Rows are points. Each copy is the shape, with its points in the same order, stretched, turned, moved and blurred by noise. Say if it was mirrored as well.
In the rows, zero is written as 128.

Shape:
[[123 145]
 [106 145]
 [102  87]
 [105 106]
 [ 99 131]
 [189 103]
 [167 158]]
Copy 1, 7 rows:
[[141 148]
 [164 143]
 [172  97]
 [163 116]
 [170 138]
 [ 83 112]
 [111 159]]
Copy 1 is: mirrored
Copy 2, 7 rows:
[[119 136]
 [106 127]
 [130  81]
 [122 101]
 [103 113]
 [188 132]
 [141 158]]
Copy 2 is: only turned

Shape, 8 rows:
[[ 89 153]
 [140 180]
 [110 168]
 [145  89]
 [137 121]
 [104 107]
 [117 123]
 [141 135]]
Copy 1:
[[137 176]
 [189 155]
 [166 161]
 [109 100]
 [124 118]
 [106 142]
 [130 138]
 [144 132]]
Copy 1 is: only turned
Copy 2, 8 rows:
[[135 166]
 [196 137]
 [163 157]
 [114  69]
 [146  96]
 [106 120]
 [127 120]
 [157 104]]
Copy 2 is: only turned
Copy 3:
[[132 176]
 [176 147]
 [153 166]
 [ 78  99]
 [112 121]
 [ 87 141]
 [108 139]
 [126 125]]
Copy 3 is: only turned

Shape (9 x 3):
[[ 95  93 107]
 [109 146 191]
 [127 113 100]
 [120 136 105]
 [136 148  79]
 [125 122 176]
 [112 124  91]
 [128 117 149]
 [123  99 171]]
Copy 1:
[[137  93 173]
 [108 194 167]
 [132  92 124]
 [138 108 134]
 [150 100 100]
 [ 97 160 158]
 [149  96 135]
 [105 132 152]
 [ 88 145 167]]
Copy 1 is: mirrored
Copy 2:
[[ 84  99 147]
 [114 191 175]
 [124  92 137]
 [126 114 119]
 [146  85  98]
 [123 159 177]
 [118  95 114]
 [127 131 170]
 [110 147 188]]
Copy 2 is: only turned
Copy 3, 9 rows:
[[125  99  97]
 [185 150 137]
 [ 94 121 111]
 [103 140 110]
 [ 75 153 109]
 [166 135 148]
 [102 129  96]
 [141 123 143]
 [153 114 145]]
Copy 3 is: mirrored
Copy 4 (9 x 3):
[[ 85 133  79]
 [105 133 187]
 [120 125  87]
 [132 140 103]
 [159 136  83]
 [ 97 113 161]
 [124 141  81]
 [105 113 132]
 [ 83 103 142]]
Copy 4 is: only turned

Shape:
[[126 168 164 167]
 [ 93 133 167  95]
 [150 172 166 144]
 [123 144 147 131]
 [ 97  99 120 132]
 [129 137  68 105]
 [136 113 100 156]
 [128 129 195 152]
 [140 107 153 154]]
Copy 1 (9 x 4):
[[160 135 113 173]
 [ 76 146 127 157]
 [169 164 135 158]
 [136 132 121 153]
 [102  87 123 131]
 [130 126  93  83]
 [152  84 123 121]
 [136 132 160 182]
 [145 104 149 158]]
Copy 1 is: only turned
Copy 2, 9 rows:
[[ 94 104 185 156]
 [109 128 154  82]
 [120  84 174 140]
 [109 118 154 128]
 [104 168 121 128]
 [119 126  61 141]
 [121 151 112 168]
 [121 128 207 123]
 [137 150 160 141]]
Copy 2 is: mirrored
Copy 3:
[[ 89 174 149 159]
 [ 97 102 145 103]
 [ 96 168 178 145]
 [114 138 149 131]
 [146 108 103 137]
 [183 148 131 100]
 [169 141 120 158]
 [ 87 121 157 164]
 [134 117 142 167]]
Copy 3 is: only turned
Copy 4 (9 x 4):
[[164 176 110 126]
 [100 168 148  79]
 [159 172 136 146]
 [125 157 127 120]
 [ 93 127 109  86]
 [ 66 136 104 154]
 [113 115  98 134]
 [164 152 145  93]
 [141 120 133 111]]
Copy 4 is: mirrored

Shape, 11 rows:
[[155 121 143 106 127 125]
 [136 172 105 119  93 138]
 [153 115 124 106 125  71]
 [156 103 109 196 112 151]
 [153 107 142 145 131 151]
 [139  98 106 127 117 146]
 [147 193  90 117 117 152]
 [114  98  92 110 125 153]
 [ 79 114 145 141 128 143]
 [111 193  91 119 132  94]
 [127 140 138 170 103 121]]
Copy 1:
[[149 118 136 108 136 120]
 [161 143 107 155  91  90]
 [148 138 150  80 141  69]
 [119 156 215 144  89 141]
 [126 128 169 130 129 149]
 [118 155 146 118 108 135]
 [193 164 117 168 110 111]
 [106 167 116 124 112 141]
 [ 77 130 134 165 139 107]
 [170 178 115 155 144  47]
 [119 129 177 161 109  85]]
Copy 1 is: mirrored
Copy 2:
[[163 144 147  99 140 116]
 [168 151 125 157 104 116]
 [159 131 151 106 143  61]
 [157 104 119 167 190 135]
 [153 121 138 121 163 139]
 [168 118  98 119 141 124]
 [169 199 108 144 118 125]
 [161 118  73 105 122 131]
 [101  97 112 140 101 150]
 [125 182 113 144  99  85]
 [128 111 147 175 138 119]]
Copy 2 is: only turned

Shape (9 x 6):
[[110 141 187 116 128 112]
 [ 96 137 138 147 111 158]
 [196 104 163 136 112 123]
 [145 113 120 198 115  97]
 [ 95 133 137 154 171 103]
 [109 145  76 150 140 119]
 [147 151 114 188 117 151]
 [113 153 124 129 102 115]
 [131  98  90 129 108 133]]
Copy 1:
[[127 188 162 124 164 121]
 [111 155 122 118 165 180]
 [174  94 167 134 149 125]
 [134  90 113 187 162 138]
 [ 98 163 116 164 117 116]
 [116 136  68 133 118 146]
 [158 121 105 165 143 191]
 [144 159 105 105 170 140]
 [117  90 106  99 144 145]]
Copy 1 is: mirrored
Copy 2 (9 x 6):
[[ 80 138 159  82 112 115]
 [109 135 113 119  76 149]
 [139 105 191  81 140 160]
 [137  92 178 169  95 135]
 [ 72 141 147 160 118 122]
 [145 150 121 173 110 129]
 [144 136 151 155  73 169]
 [139 146 135 122  94 116]
 [155 104 108 135 130 138]]
Copy 2 is: only turned

Shape, 12 rows:
[[120 113 197 161  97 119 112 126]
 [ 99 122 189 123 112 115 141 165]
 [109 171  92 117 151 132 148 106]
 [102 146  77  95 120 101 154  86]
 [125 137 153 107  92 154 130 123]
 [101  94 148 162 120 142 138 150]
 [112 117 160 123 125 139  98 151]
 [104 161 101 105 120 148 155  82]
 [130 165  93  99 136 116 123  84]
 [142  91 165 119  97 132 118 149]
 [127 133 126 101 159 131 162  87]
 [143 124 163 162 111 125 151 173]]
Copy 1, 12 rows:
[[184 151 162 152 135 124 135 130]
 [138 171 179 152 121 105  91 123]
 [ 91 147  84  91 105 163 119 101]
 [100 128 101  54 100 142 142 127]
 [140 112 153 117 111 141 116 103]
 [113 149 157 170 137 109 152 135]
 [137 141 162 154 125 138  93 151]
 [108 121 109  71 105 168 148  90]
 [128 123  77  68 106 165 115 117]
 [148 113 165 149 135 100 103 135]
 [115 136 100  75 152 147 126  98]
 [121 155 130 179 118  84 115  98]]
Copy 1 is: mirrored
Copy 2:
[[166 118 168 183  92 151 156 124]
 [139 122 189 161 107 162 158 174]
 [107 143 122 109 188 133 131 123]
 [ 82 156 135  91 156 114 137  92]
 [114 130 121 154 107 155 116 142]
 [131  96 138 165 120 135 182 146]
 [149  85 148 137 110 162 138 153]
 [ 82 155 109 126 170 146 121 105]
 [115 148 115  87 159 129 110  91]
 [143 116 132 146  66 146 148 152]
 [122 170 116 108 147 164 163 116]
 [154 134 142 171 117 116 161 182]]
Copy 2 is: only turned
Copy 3, 12 rows:
[[ 70 108 178 136  77  99 121 173]
 [ 94  95 155 105  84 106 168 160]
 [ 97 146  88 134 167 122 133  74]
 [104 145 109  76 164 126 102  73]
 [ 65 110 150 131 108 158 126 123]
 [114  88 126 133  71  99 128 139]
 [106  98 143 137 107 129 132 166]
 [ 73 130 112 118 162 139 114  59]
 [ 95 159 118 119 181 142 104  89]
 [110 108 185 122  75 148 129 161]
 [115 125 151 129 174 120 136  65]
 [107 136 148 140  48 116 160 142]]
Copy 3 is: only turned

Shape, 13 rows:
[[168 140 122 119 138 131 137 125 118]
 [137 128 106 149  91 115 119 152 149]
 [145 153 152 135  82 149 165  98 122]
 [147  88 128 154  85 163 114 152 167]
 [136 155 163 145 147 110 103 136 104]
 [147 152 149 148 147  95  91  91 124]
 [127  94 117 144  88 138 173 146 186]
 [116 137 146 126 163 117 113 118 125]
 [133 106  96 190 108 157 121 138 160]
 [166 183 154 139 109 149 170 130 118]
 [169 148 163 135  79 135 188  90  73]
 [127 124 104 140  82 162 116 131 154]
 [127 159 132 136 147 123 122 140  90]]
Copy 1, 13 rows:
[[139 169 130 134 104 125 145 140 113]
 [150 110 123 170 130 170 159 137 152]
 [124 144 139 152  66 152 123 114 168]
 [176  81 162 111 128 184 141 140 170]
 [ 84 145 150 154 144 128 111 143  88]
 [112 164 153 162 158 108 104 102 113]
 [159  88 144 129 126 167 179 147 211]
 [ 92 149 128 132 160 113 107 148 116]
 [189 108 157 157 132 159 128 162 175]
 [109 183 155 166  78 160 134 142 137]
 [108 140 153 163  25 112 130 109 147]
 [167 107 118 136 116 184 133 142 162]
 [ 98 156 117 161 126 125 119 168  94]]
Copy 1 is: mirrored
Copy 2 (13 x 9):
[[140 113 115 100 111 104 119 110 115]
 [124 106 166 136 110 109 121 140 159]
 [129 121 134 144  76 105 183 120  82]
 [136  81 184 122 119 152 137 154 116]
 [113 148 115 135 100 114  71 101 111]
 [119 134 127 143 117 115  90  62 114]
 [ 96  91 174 101 101 139 184 164 134]
 [102 151 112 120 137 131 100 101 114]
 [122  73 133 153 107 163 140 138 145]
 [146 136 116 120  45 105 141 122  96]
 [123 104 107 141  48  71 173 111  48]
 [145 103 154 145 132 133 161 147 129]
 [119 143  88 135 108 108  88 116 118]]
Copy 2 is: mirrored
Copy 3 (13 x 9):
[[150 142 148 140 154 135 122 121 123]
 [143  95 120 127 110 146 133 115 159]
 [116 135 157 172  88 156 139  86  82]
 [137  59 164 116 112 148 109 101 138]
 [156 124 127 180 108 105  98 156 130]
 [174 136 128 153 105  79  98 131 120]
 [ 95  77 175 122 123 141 145  79 147]
 [129 118 131 150 139  84  98 140 125]
 [160  61 132 143 137 126 124  90 150]
 [133 153 154 199 105 163 118  93 105]
 [131 156 177 191  91 173 179 112  61]
 [136  82 125 121 118 161 116  90 119]
 [144 127 109 176 143 131 121 151 125]]
Copy 3 is: only turned
Copy 4:
[[148 144 147 102 137 118 122 146 124]
 [151 117 116 136  93 111 107 138 147]
 [162 158 136 127 104 187 113 122 155]
 [164  74 138 145 115 124  90 150 159]
 [122 170 172 148 124 120 124 166  99]
 [158 197 165 160 131  99 116 127 111]
 [143  95 119 113  90 133 107 137 218]
 [117 160 161 143 151 114 127 137 140]
 [192  75 140 160  96 118 138 145 173]
 [154 165 130 100 106 182 126 167 138]
 [153 164 167  83  93 211 127 118 125]
 [165  91 107 151 125 138 109 122 161]
 [121 148 149 128 128 128 147 153 114]]
Copy 4 is: only turned

Shape (15 x 9):
[[137  73 110 167 160 160 161 128  75]
 [173 111  99 165 151 152 149 157  76]
 [117 100 125 155 135 164  92  95 130]
 [138 157 145 107 124 123 131 131 145]
 [113  83 163 170 149 161  95 149 105]
 [140 113 168  95  91 141 137  97 145]
 [175 127 135  96 156  86 128 152 130]
 [126 157 141 117 128 152 134 130 114]
 [142  93 124 103 145 112 161 133 134]
 [110  98 166 169 118  84 112 163 124]
 [112 140 116 132 155 135  93 102 113]
 [131  80 147  95 111 113 113 167 122]
 [115 138 115 122 141  90  91 134  81]
 [154 148 178 110  96  97 148 133  88]
 [124 155 136 157 113 153 101 123 152]]
Copy 1:
[[129 106 140 180 170 155 202 104  90]
 [126 130 112 161 163 171 161 131  61]
 [120 102 161 142 119 156 131 103 155]
 [128 110 120  97 121 100 108 143 102]
 [ 93 117 191 173 146 155 144 121  99]
 [155  66 152 121 109 105 139 157 121]
 [163 114 121 144 157 109  85 139  62]
 [102 102 125  92 124 110 135 128  92]
 [180 107 135 143 156  99 154 126 102]
 [115 147 164 196 129 100 137 154  90]
 [ 93 101 124 131 120 127 110  74 124]
 [174 119 183 159 123 112 129 126  74]
 [ 99 115 117 163 109 107 102  70  79]
 [106  85 113 144 117  98 131 168  44]
 [ 96 125 141 100 114 141 114 144 141]]
Copy 1 is: mirrored
Copy 2 (15 x 9):
[[153 112 105  86 158 161 145 113  40]
 [145 144 107  86 116 161 128 125  32]
 [179  96 110 104 144 153  90 115 120]
 [145 160 147 119 110 106 124 117 135]
 [180  91 149 135 142 172 100 107  68]
 [167 110 147  98 121  73 132 103 142]
 [177 186 122 134 128 101 138 151 102]
 [126 143 151 108 120 127 106 109 112]
 [159 145 112 119 143 106 163 136 107]
 [175 111 124 187 116 130 113 109  69]
 [146 133 111 127 150 140  76 130 116]
 [181 109 147 143 115 114 141 163  92]
 [141 132 109 152 133 127  72 160  75]
 [138 147 154 122 104  68 107 102  81]
 [151 123 133 129 101 146  87 100 136]]
Copy 2 is: only turned

Shape:
[[106 121  97 142  86 157 117 117 105 141 136]
 [ 97 152 155 117 139  84 155 146 132  78 124]
 [179 108 105 128 105 116  89 174 151 130  95]
 [118 116  92 111 137 121 117 105 111 144 138]
 [115 112  85 126  93 161 131 109 139 166 163]
 [141 171 151 100 132  83 150 111 175  89  91]
 [107 133 129 121 139 171 100 117 131 111 155]
 [125 122 150 140 167 148 119 136  86 118 126]
 [160 114  99  69 121  98 108 174 159 136 112]
 [135 158 165 125 134  94 166 140 159  48 134]
 [129 129 120 139 161 129  90 107  78  87 144]
 [130 151 169 144 125  97  97 145 133 121 140]
 [148 184 152 112 138 106 168 131 134 104 136]
 [112 101 117 136 130 144  92 107 105 133 165]
 [ 91 107 107 161 129 158 131 111 152 151 143]
 [139  83 158 157 103 145 160  96 161 129 166]
 [129 122 180 100 126 131 129 106 107  93 119]]
Copy 1 (17 x 11):
[[111 130 157 121 160 139 125 188 138 141  92]
 [114  91 118 114 118 162 151 139 106 159 165]
 [103 201 126 133 121  95 164 167 131 109 111]
 [134 114 153 119 152 137 145 121 141 153  88]
 [152 140 143 120 168 148 124 177 160 127  88]
 [132  73  98 146 114 107 169 135 139 164 159]
 [113  92 129 101 172 127 133 151 133 133 111]
 [ 94 109 147 114 150 122 115 109  81 127 117]
 [148 151 120 127 121 122 202 150 138 121 111]
 [121 101 120 119 120 139 140 139 116 141 198]
 [ 88 116 160  81 154 111 121 108 114 155 124]
 [104 145 100  98 128 138 136 164 108 165 137]
 [147  85 126 114 105 120 129 139 111 143 152]
 [114 136 149  94 176 134 128 138 131 155 103]
 [112 138 124 126 168 158 103 150 147 122 110]
 [151 145 140 143 192 137 104 158 129 146 151]
 [124  66 140 137 166 105 160 140  89 174 140]]
Copy 1 is: mirrored
Copy 2:
[[160  97 140 177  76 106 140  97 131 103 157]
 [ 89 159 125 107 139 209 132 149 109 135 115]
 [ 87 136 134 101  84  85 141 123 224 138 126]
 [161 112 158 131 141 107 125 109 140 100 145]
 [206  99 149 142  78  90 143  87 121  70 131]
 [ 82 148  81  45 135 159 113 137 131 157  91]
 [154 134 104 149 126 103 140 141 103  91 180]
 [111 134 130 174 169 104 133 146 107 144 156]
 [ 99 148 172  46 114 114 161 108 195 124 126]
 [ 66 181  70  97 142 194 140 145 110 107  85]
 [ 95 123 116 174 171 110 113 149 129  84 189]
 [ 96 145 134 112  88 135 107 175 110 126 139]
 [ 73 114 106  84 147 152 144 153  85 119  91]
 [163 130 143 169 117  93 109 116 119  77 174]
 [229 122 127 166 103 117 119 122 123 104 110]
 [178 172  97 142  83 100 111  77  87  83  78]
 [ 77 169 101 127 138 114 127 100  83 149 160]]
Copy 2 is: mirrored

Shape:
[[121 149  92 119 109 117 135  87 110 104 133 109]
 [ 86  98 117 145 137 143 138 148  75 113  81 140]
 [ 84 140 152 139 134 128 182 128 133 152 127 112]
 [115 109 178 119 135 130 166  96 161 114 133  85]
 [111 110 119 119 110  91 136 101 120 124 153 150]
 [133 145 169 107  87 112 150  96 150 127 122 107]
 [156 132 110 129 114 120 135  87 112  93 136 154]
 [143 121 125 134  67 121 109  82 153 114 165  97]
 [101 125 130 162 143 166 155 131  96 134 117 155]
 [ 77 130 131 133 171 157 116 137 112 141  87 156]
 [132 141 123 118 115 123 115 137  91  95 160 135]
 [ 95 121 165 124 122 145 162 112  95 157 108 133]
 [120 147 175 150  96  89 131  68 139 103 149  96]
 [ 92 125 151 157 146 133 170 164 129 148  75 141]
 [ 88 139 172 121  82 131 163  90 168  95 137 116]]
Copy 1:
[[107 159 120 117  92 109  90 141 149 119 159 110]
 [137 111 133 199 140 153 126 175  89 117 162 103]
 [ 95 134  94 114 120 148 186 162  96 139 119 124]
 [ 84 112  90  94 132 119 152 140 130 117  65 103]
 [ 97 115 115 119 109 120 110  95 102 122 174 139]
 [105 132  83  82  93 140 158 103 155  91 105 122]
 [151 113 133 132  85  96 101 103 128 124 130 132]
 [ 95 125 152  62  81 139  95 116 167  94 134 114]
 [162 117 144 149 134 153 153 165  73 143 131 121]
 [147 139 129 180 176 166 154 160  93 152 153 113]
 [124 122 139 141 126 111 124 153 141  87 158 160]
 [137 125  87 116 136 148 175 155  80 117 141 107]
 [ 73 147 139  93 100 104 172  99 143  87 110  96]
 [127 106 108 172 126 171 183 156  93 155 118 107]
 [ 84 143  97  94 104 154 145 112 125  83  68 132]]
Copy 1 is: mirrored
Copy 2:
[[123 169 117 128  86 102 151 105 155 105 131  99]
 [136 110  96 142 143 101 187 156 111  40 123 112]
 [104 143 178 136 110 175 199 136 110  99 142 106]
 [156 149 166  89  77 170 166 141 114 105 150  87]
 [130 150 111 110 114 124 167 134 161 142 138 147]
 [120 155 180  83  60 135 156 140 117 147 127 123]
 [165 163 127 114 117  71 152 118 168 120 123 131]
 [149 140 133 113  50 111 109 131 185 154 139 114]
 [150 118 147 163 142 113 185 133 125  63 130 127]
 [119 103 127 128 147 138 158 103 114  44 121 140]
 [132 150  98 138 124  77 125 119 114 131 154 120]
 [132 124 154 130  99 145 200 149  84 101 122 135]
 [127 127 157  62  56 115 170 101 146 153 145  86]
 [105 113 177 125 157 148 202 157 110  61 110 117]
 [130 149 184  86  37 142 158 138 142 113 187 117]]
Copy 2 is: only turned
Copy 3:
[[108 145 103 145 128 166 126  88 146 124 148 151]
 [ 80  94 118  94 141 127 132 120 117 168 177 165]
 [131  73 124 174 121 119 166 137 125 112 141 147]
 [150  86 134 157  88 137 172 118 118  49 152 154]
 [138 132 113 121 139 110 140  80 113 108 120 158]
 [153 108 114 153  74 146 167  96 119  96 125 133]
 [125 178 125 114 126 145 152  95 141 127 140 170]
 [174 157 101 167  98 135 116  89 138 101 147 147]
 [102 121 134 134 152 128 155 145 123 167 167 183]
 [ 93  93 144 119 148 163 130 157 104 169 150 186]
 [115 174 142 143 133 126 129  93 111 122 147 139]
 [111  96 101 123 118 116 178 120  89 142 155 167]
 [185 103 127 168 111 169 167  66 128 106 140 138]
 [120  56 147 123 124 127 158 156 126 149 152 140]
 [157  88 143 192  73 140 149  89 135  91 134 166]]
Copy 3 is: mirrored
Copy 4:
[[101 132 129 153  99 147  96 110 155  71 128 120]
 [ 87 131 123 167 185 113  64 142  89 108 105 105]
 [ 75 137 122 138 152 108 148  94  80 100 169 116]
 [106 126 100  99 140 143 134  72  81  92 171 123]
 [ 82 116 132 147  83 144 108 115 117 127 122  97]
 [ 96 145 132  83 117 143 147  73 119 124 156 150]
 [110 101 126 144 118 177 113 120 145 106 107 119]
 [133 158 118 149  70 155 111  79 136 116 121 148]
 [ 94 127 125 177 176 145 124 150  81 111 130 112]
 [ 94 131 126 149 194 133  95 147  95 127 159  98]
 [131 118 137 134 103 121 115 158 121 103 111 132]
 [ 61 155 121 124 154 136 127 125  74 125 137 119]
 [120 149 147 122  90 172 125  59 101  96 141 121]
 [ 84 122 130 142 202  97 133  93  84 135 146 100]
 [ 81 124 140 124 105 145 129  60  93  98 173 168]]
Copy 4 is: mirrored
